Rows are points. Each table stands for the endless flat space through its points: a line for two points, a plane for three, and so on. The two share one point or none. Which?
In the rows, 100 means zero.

First:
[[115,96,100],
[127,104,124]]
Second:
[[128,108,108],
[133,113,109]]
They share: [118,98,106]

First, 4 rows:
[[121,135,127,137,98,112],
[97,129,109,161,86,124],
[133,91,87,121,98,100],
[111,107,76,116,99,83]]
Second:
[[129,101,88,137,103,107],
[133,95,82,141,107,111]]
They share: no point

First (4 x 9):
[[89,109,72,54,120,111,105,93,95],
[73,72,102,101,93,123,90,78,82],
[65,56,118,117,83,117,82,92,86],
[81,107,84,60,112,89,107,117,105]]
Second (3 x 9):
[[89,91,78,83,89,112,100,71,90],
[69,111,106,55,117,120,124,95,78],
[75,89,80,85,107,96,84,115,100]]
They share: no point

First, 4 rows:
[[111,97,91,93,81,77,75,100,123,131,118,126,114,102],
[145,131,86,57,117,54,126,121,85,85,90,116,84,84],
[145,89,131,48,93,75,108,76,40,40,108,59,75,84],
[110,89,114,90,93,88,85,68,126,124,115,104,104,94]]
Second, 2 rows:
[[106,83,128,72,75,75,93,73,73,109,123,77,87,81],
[136,93,98,77,85,80,78,98,93,79,113,107,107,106]]
They share: [124,89,110,75,81,78,84,88,85,91,117,95,99,96]

First:
[[159,50,74,63,121,74,124,115,86,132,135,147,71,92,108,66,65,95,68,115],
[117,89,70,80,84,95,113,116,115,92,115,109,95,61,108,91,101,104,70,137],
[141,59,78,70,104,77,129,114,93,118,131,131,77,81,114,77,77,104,72,117]]
Second:
[[119,78,75,58,91,98,129,119,100,100,140,124,78,92,119,72,69,116,60,117],
[117,83,75,53,83,93,127,121,93,93,132,118,76,85,121,68,67,118,67,112],
[133,74,71,74,99,94,127,117,112,110,126,130,90,80,107,82,85,104,60,131]]
They share: no point

First (4 x 24):
[[127,65,90,99,84,58,119,86,127,113,119,104,66,104,111,93,112,131,139,71,97,121,110,144],
[126,84,70,76,58,96,104,81,130,84,68,73,113,105,91,126,83,94,96,77,78,119,103,112],
[121,76,67,79,57,96,111,79,136,89,70,69,98,117,102,140,75,98,105,60,97,142,91,113],
[121,61,94,103,85,60,116,85,128,114,115,92,78,103,114,91,100,123,138,76,90,115,110,142]]
Second, 3 rows:
[[90,82,63,66,73,28,139,85,118,135,120,93,87,80,106,79,114,97,109,94,102,80,71,122],
[113,77,80,81,77,60,116,75,136,108,105,86,94,79,108,91,116,101,120,102,80,87,102,130],
[128,71,95,93,83,84,98,60,160,87,96,77,97,70,117,100,125,101,135,117,62,87,126,139]]
They share: [129,79,84,87,73,76,106,85,124,96,93,90,102,95,94,97,102,109,112,88,72,101,116,128]

First, 4 rows:
[[100,156,124,127,142,103,64,67,114,125,91,71,107,89,97,136,75,75,66,86,98,91,132,116],
[152,73,127,76,78,52,162,83,114,57,148,102,131,74,120,101,71,129,106,93,130,87,128,111],
[132,88,142,81,88,87,122,43,74,57,113,67,151,69,135,76,51,119,76,58,100,107,158,116],
[140,89,117,86,88,56,152,91,118,73,146,98,119,90,106,113,83,121,104,97,124,91,118,111]]
Second (3 x 24):
[[151,87,136,118,106,55,139,88,129,110,109,92,134,92,127,124,99,117,114,68,137,118,132,113],
[119,94,116,78,90,58,98,85,81,54,133,60,99,85,93,109,89,102,94,102,105,62,109,107],
[119,136,116,102,114,100,140,67,129,102,133,108,129,91,105,115,53,108,70,90,105,110,139,119]]
They share: [127,108,121,97,103,73,124,79,111,86,127,86,119,89,106,115,78,108,90,89,113,94,126,113]

First, 2 rows:
[[93,80,89,86,131,77,114,101,77,108,66,127,109,134,116,106,85,88,125,116,98,111,92,91],
[107,86,89,92,115,85,108,109,83,92,78,119,93,124,108,110,87,88,111,112,84,123,80,85]]
Second:
[[108,87,94,87,106,95,110,112,78,87,88,114,88,123,109,114,84,92,100,112,76,132,69,85],
[104,83,101,88,111,101,105,107,72,82,90,107,91,128,113,116,87,85,93,105,82,137,63,77],
[118,93,82,94,102,83,110,118,92,89,82,122,82,114,100,110,85,95,111,117,71,124,80,90]]
They share: [114,89,89,95,107,89,105,113,86,84,84,115,85,119,104,112,88,88,104,110,77,129,74,82]

First:
[[90,99,102,91,122,100,125,91,120,99,130,88,63,119,119,97,129,121,79,134,95,130,149,74],
[53,74,121,132,101,145,110,95,119,116,118,106,76,73,103,126,111,134,102,106,124,97,106,130],
[46,67,122,139,98,152,109,103,124,119,114,104,75,67,99,133,113,141,99,102,123,94,101,138]]
Second, 3 rows:
[[87,110,115,73,69,113,131,115,90,85,111,68,50,101,135,126,96,164,96,112,116,128,118,86],
[60,91,88,115,116,106,86,95,108,113,104,103,61,76,107,124,126,109,84,89,115,88,133,96],
[75,82,127,97,89,133,143,83,114,101,131,88,70,97,119,94,96,136,120,140,112,136,106,102]]
They share: no point

First (3 x 24):
[[105,108,73,80,123,98,130,109,77,119,121,73,113,132,135,99,133,101,91,120,105,86,117,81],
[141,83,124,81,75,55,116,142,68,106,131,90,88,127,115,67,112,82,110,119,98,107,80,53],
[153,100,133,100,75,54,126,145,77,123,141,89,105,116,131,71,109,93,123,112,85,110,85,73]]
Second:
[[117,98,100,69,102,77,126,123,85,104,105,82,109,134,137,97,129,89,94,114,101,86,94,71],
[132,111,122,55,95,62,111,127,64,111,110,65,108,120,128,99,107,112,59,113,93,72,114,84],
[114,97,96,69,101,80,131,121,92,97,98,87,110,140,142,99,135,82,101,111,101,86,88,68]]
They share: no point

First:
[[109,96,94,80,108,125,85,91,81,93,65,92,85,101,127,116,76,102,104,72,89,116,99,122],
[120,91,90,85,127,131,71,90,101,100,71,102,69,105,127,101,62,105,94,86,102,127,106,123],
[126,112,87,64,67,95,110,69,53,58,80,105,120,117,118,128,101,69,136,74,69,124,64,117]]
Second, 4 rows:
[[86,88,93,61,77,92,95,76,34,67,37,123,113,80,151,98,68,67,121,63,79,100,81,122],
[101,109,90,81,100,110,85,56,65,78,60,97,96,99,138,93,92,70,129,63,85,117,61,119],
[109,108,87,83,101,114,89,64,71,79,68,94,93,107,131,100,90,77,124,71,86,120,67,121],
[112,102,87,77,103,120,91,68,68,73,71,103,107,94,141,112,88,77,117,71,91,118,69,120]]
They share: no point

First:
[[117,85,130,74,139,58,120,101,75,105,117,126,70,69,90,113,92,87,89,109,125,110,131,107],
[107,89,138,62,149,62,108,115,69,121,131,112,82,69,92,111,100,95,105,99,137,124,133,117],
[103,97,140,59,147,70,103,121,72,129,130,97,90,76,99,104,105,105,111,88,138,136,133,126]]
Second:
[[124,94,113,107,100,97,122,116,104,120,103,69,106,56,82,101,101,98,106,99,90,112,156,91],
[108,119,107,109,120,92,133,93,103,123,80,77,107,74,103,110,120,83,89,110,120,129,146,96],
[124,85,110,98,109,88,83,125,77,93,109,87,85,56,67,89,71,101,112,66,84,94,153,100],
[100,132,107,89,150,71,108,78,74,90,67,121,72,104,116,101,97,80,70,81,142,132,118,125]]
They share: no point

First, 3 rows:
[[96,72,108,84,83,119,83,81,112,127,60,76,103,95,91,71,105,95,124,89,111,97,82,85],
[100,99,99,95,67,108,102,110,122,134,95,71,91,79,83,91,106,69,106,76,124,115,74,84],
[96,102,105,96,68,107,107,117,121,127,102,73,91,80,76,98,111,65,100,71,120,115,70,76]]
Second:
[[99,81,114,90,85,107,104,104,111,124,89,73,101,87,74,88,115,80,105,80,111,106,72,75],
[104,89,109,89,91,112,126,112,114,128,81,69,91,83,61,77,108,79,94,82,98,107,80,90],
[90,97,107,87,79,126,110,104,120,120,65,77,87,91,71,75,102,81,104,78,96,101,84,88]]
They share: [92,85,113,89,79,114,96,100,114,120,81,77,99,91,79,87,112,81,110,78,110,103,74,74]

First:
[[64,70,110,91,82,130,92,63,78,110,129,79,111,135,105,108,85,116,90,90,83,77,109,79],
[86,70,100,99,58,132,116,89,88,100,99,97,127,95,123,128,79,120,104,112,75,89,133,107],
[80,74,112,97,70,128,108,81,88,106,107,87,115,107,115,116,89,118,102,104,83,75,117,97]]
Second:
[[36,54,78,124,82,126,79,57,119,60,142,92,83,124,110,106,117,126,90,91,71,79,95,79],
[84,90,123,73,88,132,112,66,62,132,100,89,119,106,95,127,69,114,96,115,74,55,125,112],
[88,72,125,88,64,129,106,86,73,124,114,73,129,129,120,106,79,113,100,89,97,88,117,78]]
They share: [72,72,111,94,76,129,100,72,83,108,118,83,113,121,110,112,87,117,96,97,83,76,113,88]

First:
[[140,81,113,52,111,149,97,101,95,125,120,78,119,90,125,117,131,89,95,67,85,96,117,94],
[96,72,99,98,62,92,82,138,69,81,135,90,51,79,132,125,77,92,86,103,149,93,137,51],
[132,72,98,61,102,124,101,109,81,126,137,86,87,77,142,134,108,100,88,92,123,95,132,70],
[96,78,110,97,62,104,77,137,77,74,123,86,67,87,118,112,88,84,90,88,127,93,128,64]]
Second, 2 rows:
[[130,78,101,77,87,121,83,118,97,111,126,86,101,77,135,113,111,78,92,79,111,84,112,73],
[144,68,95,81,83,107,79,122,113,123,136,100,115,69,149,111,107,68,104,87,115,70,100,73]]
They share: no point

First, 5 rows:
[[81,118,108,86,102,101,100,66,66,152,101,88,99,107,113,104,109,81,76,87,96,72,87,64],
[100,113,107,99,87,100,97,58,73,123,98,101,99,85,106,116,100,82,88,78,98,86,79,85],
[92,111,120,97,101,117,111,48,70,126,83,86,89,84,106,132,119,93,90,81,89,77,92,67],
[89,104,79,96,88,71,76,68,67,139,96,106,100,109,128,98,80,82,88,79,101,93,85,92],
[128,112,98,93,84,85,70,81,72,84,94,101,77,59,112,102,74,84,77,87,64,65,78,85]]
Second (4 x 24):
[[117,106,90,88,88,84,91,75,83,89,106,91,86,75,122,113,83,65,86,109,88,65,97,66],
[106,117,103,97,88,93,82,70,66,122,97,107,92,84,111,101,87,89,81,76,88,79,73,91],
[125,118,99,98,99,101,97,69,73,99,101,119,67,82,126,112,75,91,103,110,105,59,81,79],
[118,113,96,95,95,94,92,68,76,104,100,111,73,83,119,112,79,83,98,105,97,65,81,76]]
They share: [107,113,99,94,87,89,83,71,71,115,99,101,92,82,112,104,87,81,81,83,86,77,79,84]

First, 4 rows:
[[108,146,110,128,97,31,131,118,140,78,89,136,89,103,105,56,113,76,125,98,95,76,95,93],
[54,126,133,111,87,98,104,122,119,106,104,107,90,145,129,114,106,96,112,104,112,83,86,66],
[80,154,124,134,85,53,117,126,138,86,79,126,75,123,97,84,115,68,99,118,129,66,85,63],
[60,102,140,84,103,121,103,122,96,130,125,98,95,151,163,126,107,116,131,80,85,108,75,85]]
Second (5 x 24):
[[69,125,121,102,89,65,96,132,115,99,108,110,114,118,133,83,116,84,111,88,93,86,99,75],
[43,152,146,85,88,40,99,140,108,91,121,107,105,110,118,105,128,57,91,102,80,66,56,71],
[54,128,116,89,112,79,126,96,92,71,91,131,71,159,149,66,92,93,95,106,108,70,53,65],
[60,135,141,116,92,66,110,137,127,105,103,111,95,116,121,92,122,76,122,107,89,71,75,96],
[92,132,141,111,95,69,125,105,126,85,121,111,94,87,110,116,107,85,120,93,54,96,105,90]]
They share: no point

First, 3 rows:
[[91,143,92,111,97,126,91,118,112,90,120,69,111,138,119,146,107,110,75,122,127,79,135,70],
[110,102,68,64,62,113,68,147,126,66,146,90,108,119,117,117,157,94,67,137,106,68,110,51],
[88,145,94,122,90,103,100,100,91,92,115,63,90,124,105,130,100,117,87,108,133,87,130,90]]
Second (2 x 24):
[[86,123,77,98,76,104,86,123,98,84,124,83,100,125,109,116,135,106,85,118,120,86,126,73],
[70,115,67,102,70,98,82,131,96,98,126,95,104,135,119,100,143,108,89,106,124,96,130,75]]
They share: no point

First:
[[115,104,127,50,84,136,115,70,98,80,113,134,79,104,97,114,100,100,77,78,134,112,107,66],
[102,73,111,96,106,135,113,69,102,70,109,113,90,126,110,120,54,81,84,96,135,91,110,95],
[124,55,115,96,106,129,105,91,74,86,113,99,124,118,108,120,38,95,78,96,121,101,88,85],
[126,70,94,85,79,98,116,91,59,103,110,102,121,125,101,99,57,92,89,103,97,112,71,96]]
Second:
[[113,95,115,64,93,122,124,87,74,84,125,112,126,125,107,118,74,88,64,102,132,114,109,89],
[105,97,123,60,85,126,134,96,75,79,136,110,126,135,119,117,81,81,63,114,135,127,110,86],
[126,58,120,84,70,129,101,78,96,91,97,122,54,102,101,96,75,105,114,78,99,112,59,59]]
They share: [120,82,114,72,88,123,113,81,81,88,112,116,102,114,101,111,72,96,81,90,120,109,92,80]

First:
[[132,85,77,94,122,108,119,109,135,93,132,106,119,113,116,102,112,136,138,111,65,100,108,81],
[123,76,68,82,131,84,128,112,111,69,123,91,116,101,122,90,106,115,120,123,74,109,93,69]]
Second, 4 rows:
[[112,57,79,76,151,103,123,121,121,53,140,112,107,100,115,97,118,138,153,109,116,95,106,59],
[114,67,87,76,145,85,143,81,133,83,130,102,103,104,95,83,108,136,143,103,74,99,70,55],
[127,75,64,85,125,88,115,130,115,59,135,108,107,95,124,87,115,135,136,110,101,93,114,70],
[120,53,87,80,151,131,139,117,89,57,100,60,151,116,115,133,110,98,117,149,72,131,98,83]]
They share: no point

First:
[[112,94,93,70,120,111,125,43,128,87,94,96,60,135,88,110,124,60,79,118,77,124,125,79],
[122,92,83,99,121,107,122,76,125,114,90,72,91,115,90,115,97,51,65,94,79,150,142,85],
[118,86,84,86,125,109,115,70,125,105,95,81,83,126,89,117,103,50,70,102,77,149,142,87],
[115,114,91,100,108,98,141,53,125,102,85,89,72,118,92,106,110,78,75,103,83,112,117,81]]
Second:
[[93,112,55,117,126,59,112,68,92,122,122,117,82,152,78,105,81,72,47,103,103,151,118,100],
[97,107,62,116,121,66,115,67,95,115,117,110,87,146,82,110,86,69,47,100,98,148,126,95],
[115,105,100,106,114,108,119,70,130,103,80,73,86,108,113,130,95,78,74,77,58,111,128,96],
[137,82,101,111,100,97,134,78,142,72,72,75,100,96,102,123,103,78,95,89,65,105,142,94]]
They share: no point

First, 2 rows:
[[56,118,117,141,97,99,91,83,112,92,66,130,76,118,114,76,106,105,128,87,70,62,74,82],
[92,76,141,99,139,99,133,131,136,56,114,124,76,124,72,124,64,129,104,87,106,98,104,118]]
Second:
[[69,96,105,129,102,118,102,111,127,68,102,121,74,121,97,82,93,103,96,102,93,91,73,82],
[75,115,96,148,105,108,102,103,113,72,111,116,80,131,92,86,93,93,109,104,92,98,91,86],
[80,68,146,87,101,111,100,109,152,64,73,128,76,111,110,88,89,117,93,77,95,59,65,86],
[75,59,145,80,101,119,100,116,154,65,74,131,73,105,113,86,89,124,87,80,94,60,56,85],
[63,61,132,89,102,128,104,123,151,64,81,132,66,103,107,82,90,126,81,91,93,72,48,82]]
They share: [74,97,129,120,118,99,112,107,124,74,90,127,76,121,93,100,85,117,116,87,88,80,89,100]

First (5 x 24):
[[122,42,31,128,97,122,137,110,159,141,150,50,124,74,71,121,134,87,65,57,119,82,117,69],
[112,126,87,96,101,96,125,78,129,109,106,112,98,90,83,99,110,133,67,119,103,136,105,101],
[117,101,58,112,93,102,120,100,144,114,128,82,103,97,79,96,112,128,53,81,107,124,106,96],
[102,125,58,109,96,105,138,100,126,123,119,100,118,91,82,87,106,143,56,96,122,139,127,120],
[109,77,44,123,92,128,144,108,135,137,133,71,117,75,76,112,118,106,69,73,132,106,121,94]]
Second:
[[150,87,47,121,96,118,147,101,149,106,156,61,44,85,38,116,113,144,81,75,126,136,105,104],
[93,75,58,121,91,144,148,129,150,117,132,115,96,91,73,129,127,143,84,96,172,109,76,79],
[109,94,94,119,66,116,107,91,117,101,111,85,98,87,91,124,94,95,89,81,120,119,76,95],
[126,76,64,109,85,133,133,104,144,105,121,77,69,73,58,129,111,130,86,72,138,132,100,103],
[107,116,97,111,71,121,96,71,102,103,105,70,100,80,109,107,88,74,67,69,95,120,85,96]]
They share: no point

First:
[[73,83,95,70,77,146,77,75,96,66,89,93,92,90,84,65,84,137,119,84,118,136,98,104],
[76,97,86,61,104,136,100,61,103,87,109,77,95,73,93,91,76,109,87,105,123,132,125,122],
[67,63,109,84,59,142,71,103,82,60,77,101,94,116,74,65,96,149,139,54,108,112,76,68],
[78,93,89,63,116,123,114,66,99,97,116,66,99,73,92,109,79,94,72,103,119,116,134,115]]
Second:
[[76,52,121,76,104,117,119,83,93,73,120,74,92,107,71,78,114,132,84,99,100,148,96,110],
[67,85,95,72,84,128,77,83,90,86,75,88,101,79,85,84,82,109,117,62,108,92,112,81],
[51,85,103,72,88,120,71,79,102,98,63,102,97,73,83,68,92,109,131,58,96,96,104,91],
[48,76,111,70,90,117,80,77,103,97,72,103,96,78,80,62,101,114,125,67,90,110,100,97]]
They share: [77,73,102,75,92,126,95,85,88,77,96,77,98,92,80,88,91,118,100,77,110,112,108,90]

First, 5 rows:
[[85,95,63,76,98,112,77,111,78,68,134,111,79,86,103,148,55,68,88,43,132,101,145,58],
[109,87,59,66,78,96,67,123,92,104,112,73,77,122,63,130,87,82,78,59,142,79,107,58],
[75,55,94,88,119,109,71,119,73,119,126,109,137,104,121,116,97,107,74,104,125,80,124,109],
[85,96,77,114,128,138,103,106,71,86,147,132,98,82,119,144,95,94,118,76,125,93,113,82],
[58,61,97,98,134,119,78,107,61,95,142,135,138,78,147,131,75,96,82,94,118,97,150,109]]
Second:
[[63,97,56,85,93,129,91,134,78,117,142,108,99,77,116,125,104,78,73,97,105,101,129,83],
[72,95,52,100,86,107,97,123,81,99,135,102,107,87,122,125,91,69,82,74,98,88,133,94],
[86,54,91,83,135,96,55,112,82,93,129,111,117,105,91,125,83,99,85,70,147,80,116,83]]
They share: no point

First, 2 rows:
[[112,115,103,109,81,123,78,116,120,100,119,80,90,80,86,82,95,121,90,72,71,126,94,115],
[88,99,79,77,101,115,70,120,88,104,87,84,70,92,86,70,63,125,70,80,91,110,94,99]]
Second (7 x 24):
[[119,71,73,59,119,138,59,91,119,96,125,83,143,102,35,78,62,113,97,81,45,109,77,89],
[27,146,89,91,40,141,86,65,111,48,88,102,105,54,75,111,131,112,98,107,4,138,120,80],
[88,130,91,77,80,135,79,97,122,84,120,86,103,95,70,68,99,112,79,99,54,130,101,83],
[103,122,73,101,88,96,53,117,129,90,110,65,47,86,82,63,79,143,37,73,96,84,89,59],
[95,108,110,136,90,104,64,131,90,69,70,87,62,52,115,112,72,139,62,78,89,122,84,148],
[69,140,129,123,65,140,90,119,88,55,69,108,94,38,101,131,94,129,109,99,49,147,103,163],
[56,112,105,122,67,112,82,86,71,75,80,93,73,73,123,98,118,103,73,96,49,168,107,127]]
They share: no point

First:
[[113,91,145,151,138,86,142,85,82,99,124,159,134,142,159,114,122,75,68,126,86,121,116,56],
[95,88,117,127,104,110,106,95,93,95,143,117,114,137,114,116,94,105,76,99,125,117,86,74],
[72,92,81,127,75,125,65,109,97,90,101,87,101,122,90,84,55,99,118,130,89,123,80,110],
[70,88,110,122,110,134,108,95,71,42,83,124,79,113,124,65,98,96,101,98,64,144,90,98],
[88,112,81,119,75,129,79,119,61,72,107,93,113,142,120,80,47,93,98,126,75,147,100,70],
[64,81,93,117,103,137,85,99,116,70,102,99,73,109,89,82,89,111,122,97,110,115,92,110],
[75,92,73,107,85,141,65,115,126,93,127,74,87,128,75,99,60,117,123,105,136,107,99,94]]
Second:
[[85,88,114,130,111,122,102,95,96,92,122,108,104,134,111,105,85,91,109,118,97,114,90,84],
[93,95,107,126,99,121,94,92,110,92,116,107,107,129,105,98,90,92,102,119,108,113,101,86],
[105,109,125,122,95,139,98,70,110,96,128,85,113,143,97,108,88,70,120,129,106,103,95,70]]
They share: [86,88,106,129,106,117,97,99,103,91,116,113,104,128,110,99,88,97,101,116,103,116,97,89]

First, 5 rows:
[[78,92,51,63,108,118,127,76,121,92,93,94,126,134,69,69,81,101,108,85,100,89,88,73],
[70,99,59,45,101,106,118,85,133,88,106,95,132,125,78,62,68,81,93,104,90,85,96,58],
[77,69,102,57,83,125,77,91,109,73,129,94,118,98,85,57,55,93,105,91,53,131,112,80],
[87,60,106,87,98,135,72,88,85,91,128,105,122,107,74,76,66,117,108,72,49,147,116,93],
[90,75,74,105,86,136,131,91,75,52,112,93,79,129,79,80,75,147,134,50,112,101,94,88]]
Second, 2 rows:
[[87,85,63,93,108,126,106,81,88,86,119,102,114,129,80,73,79,116,103,61,89,105,97,87],
[81,79,79,85,106,132,110,81,92,98,105,92,130,133,74,89,81,114,109,77,89,121,109,85]]
They share: no point

First, 6 rows:
[[126,78,102,98,125,75,91,83,96,130,85,70,71,89,114,116,77,107,67,86,79,112,92,97],
[152,99,116,90,113,95,90,140,112,113,125,138,76,77,139,81,121,100,85,87,122,125,122,88],
[143,57,126,88,131,61,72,79,77,132,76,61,51,102,94,134,62,125,72,86,56,88,65,120],
[78,105,44,141,105,115,108,68,138,116,86,69,109,76,157,91,103,66,60,107,113,141,135,51],
[107,132,66,135,111,88,100,72,137,107,93,81,109,55,171,84,88,81,48,100,125,124,141,54],
[119,75,91,109,105,120,89,122,118,117,111,116,78,97,131,92,129,86,93,99,108,133,114,81]]
Second (6 x 24):
[[105,68,99,96,103,94,100,102,118,118,95,73,60,108,121,130,96,67,46,96,85,140,132,96],
[131,112,107,101,146,81,99,109,105,127,73,89,108,116,139,106,103,112,63,109,88,107,119,81],
[96,74,107,91,104,97,106,112,108,119,89,70,71,117,122,126,109,65,38,85,70,138,129,90],
[164,51,87,110,124,95,96,75,92,158,96,102,55,24,93,83,74,113,105,84,106,95,93,106],
[74,71,104,73,91,109,109,120,70,113,97,69,81,108,117,96,128,66,52,50,47,137,80,84],
[156,98,90,122,143,69,89,79,110,130,108,109,87,71,152,97,93,124,91,109,103,100,92,100]]
They share: [123,79,94,97,119,91,96,97,101,125,93,86,76,89,122,104,94,95,73,94,91,120,104,93]
